Rows are points. Two turns around zero, p and q, are shown by what they do to some points. Write where each new point lands after one turn and then the other. Backwards means that the second turn is done in reverse. Each puzzle has new turns, and all numbers are rounded.
In the rows, 128 means zero.

Turn p:
[111 128 122] => [118 113 126]
[109 119 172] => [115 127 175]
[208 111 112] => [195 171 103]
[ 93 110 131] => [118  94 145]
[119 172 104] => [ 93 136  91]
Turn q:
[126 138 210] => [164  99 196]
[102 133 104] => [ 93 130 120]
[161 138 114] => [146 158 115]
[166 149 103] => [142 173 112]
[112 135 133] => [115 123 140]
[101  75 105] => [107  85  86]
Where do these land?
p, then q: [105 166 148] => [ 90 111 154]
p, then q: [160 116 131] => [148 155 132]
q, then p backwards: [129 176 157] => [137 119 183]
q, then p: [145 123  99] => [121 126  95]
p, then q backwards: [101  60 105] => [124  76 184]

Turn p:
[125  99  92 155] => [157 101 120 163]
[112 139 140 169] => [105 140 118 166]
[114 109 120 121] => [129 102 128 127]
[100 113  89  60] => [144  73 105  70]
[168 168 129 121] => [145 179 124 109]
[149 141 198 142] => [ 88 173 173 133]
Turn q:
[ 68 190  82 136] => [108 167  41 115]
[164 126 159 106] => [122 135 179 118]
[130 107 173 109] => [100 104 166 127]
[140 101 105 124] => [159 110 130 118]
[139 117 121 165] => [151 126 125 161]
Where do these land?
q, then p: [154 165  62 140] => [175 183 103 101]
p, then q: [150 128 131  96] => [116 134 154 102]
q, then p: [102 160 155 131] => [102 114  89 137]
p, then q backwards: [142  98 186 115] => [159 124 181  98]
p, then q: [128  96 159 142] => [100 110 137 160]
p, then q: [ 91 121  74 144] => [189 105 113 136]

Turn p:
[140 122 115 126  96  83] => [154 105 147 133 113  88]
[126  82 156 129 136 181] => [124 126 135 116 118 202]
[141  80 130 132 169 134] => [152 107 130 128 163 172]
[109 146  93 112 112 103] => [119 105 107 134 118  85]
[161 167 101 106  99 137] => [150 154  94 111  97  94]
[136 175 107 163 114 171] => [121 183  95 162 102 127]
[ 84 123 194 128 170  87] => [ 78 115 187 113 186 129]
Turn q:
[164 110 100 155 125 147] => [133 123 131 183 131 149]
[164 115 128 118 104 140] => [136 110 149 145 104 152]
[ 95 117 129 142 108 130] => [ 89 119 128 125 135 115]
[100 100 100  92 164 125] => [144  92  97 105 171 133]
[115 225 132 136  70 140] => [ 82 186  97 110  48 134]
[172 103 153 139 159  75] => [188 125 165 146 136  86]
[ 87 128 154 114 166 139] => [124 143 128  82 170 127]
Where do these land?
q, then p: [186 121 111 105  97 118] => [164 135 154 140  79 154]
p, then q: [ 92 102 149 167 145 159] => [ 80 159 138 129 164 151]
p, then q: [134 140 119 146 133 152] => [118 148 109 143 120 135]
p, then q: [128 132  97 130  89 110] => [123 105 139 154 104  98]
q, then p: [162  86 143  62  80  67] => [185  79 192  90  85 152]
p, then q: [123 158 152 143 123 133] => [116 155 119 106 116 113]
q, then p: [103 151 125 155 217 122] => [143 161  81 126 197  88]
q, then p: [ 96 134 127 116 139 163] => [102 123  90 115 138 140]

Turn p:
[153 106 143 126 119 134 111 118 115] => [162 138 134 120 130 119 114 109 130]
[139 152 131 171 101 116 117 151 137] => [152 136 123 141 109 127 140 175 152]
[106 135 151  93 134 108 190  96 150] => [ 96 106 167 127 150 144 184 100 111]
[113 150  83 123  91 165  90 127 129] => [119 132  74 120  73 138 117 118 151]
[136 127 123 147 141 138 139 111  99] => [135 149 128 152 137 148 115 120 116]
[106 108 155 160 163 163 137 127 110] => [127 134 150 125 156 176  85 136 126]
[ 85 129 132 108 123 137 158 133 107] => [107 104 138 121 113 161 131 122  93]
[121 150 101  95 105 117 113 168 146] => [113 102  91 108  99  98 146 147 123]
[144 139 145 136 144  93 107 123 138] => [128 156 148 124 138  96 137 145 137]
[172 118 126 105 142 125 124 136 138] => [145 128 110 119 160  95 133 116 125]
[133  94 119 142 146 114 119 118 138] => [125 125 144 147 143 107 103 119 144]
Turn q:
[121 101 122  92 116 171 139 100 126] => [143  97 120 121 111 176 160 118 131]
[ 98 225 117 110 131 162 119 111 165] => [147 179  97 108 126 158  85  47 132]
[148 110 151 141 110 112 116 104 115] => [124 102 142 145  97 113 118 144 139]
[110 124 135 153 111 122 140 150 111] => [126 150 129 152 126 128 127 156 107]
[153 116 110 111 115 111 146 134 123] => [130 123 119  98 118 117 144 155 134]
[133 123 111 144 124 124 119 127 154] => [118 131 109 136 139 122 126 130 154]
[125 160 111 133 156 153 113 141 115] => [159 135 126 123 163 132 106 108 115]
[137 119 145 152 169 109 143 113 126] => [133 130 163 144 135  91 147 117 139]
[135 101 161 136 115 115 125 181 123] => [ 92 133 158 131 139 134 119 177 114]
[120  99 116 108 132 102 119 119 122] => [108  99 116 123 125 111 149 129 115]
Where do these land?
p, then q: [138 138 133 142 117  73 136 125 148] => [107 170 154 134 116 106 137 149 130]
p, then q: [108 141 138 131 124 177 109 121 114] => [142 114 105 111 129 171 110 111 132]
q, then p backwards: [141 102 149 120 156 140 167 118 115] => [128 133 169 129 102 101 152 115 140]
q, then p: [140 124 113 143 106  87 117 131 115] => [124 112 128 141 103  93 122 154 119]
p, then q: [122  93 146 120 157 125 145 118 155] => [107 109 162 143 137 123 147  97 127]
q, then p: [139 115  90 128 114  94 145 120 147] => [101  94 116 151 121 106 153 136 123]
q, then p: [120 114 124 143  95  92 150 151 140] => [108 107 116 134 102 134 142 171 113]
p, then q backwards: [135 150 120 149 159 186  93 138 117] => [132 167  98 131  87 148 116 164 158]
q, then p backwards: [110 138 134 116 121 155  83 122 103] => [115  92 115 124 128 156 149 140  96]
p, then q backwards: [113 123 140  95 177 148 151 144 122] => [111 124 123  92 147 130  95 173 128]
p, then q backwards: [126 149 112 140 104  95 144 111 136] => [112  99 141 147 124 117 156 104 131]
p, then q: [144 149 139 109 105 164  96 137 125] => [139 118  97  77 118 140 127 126 139]
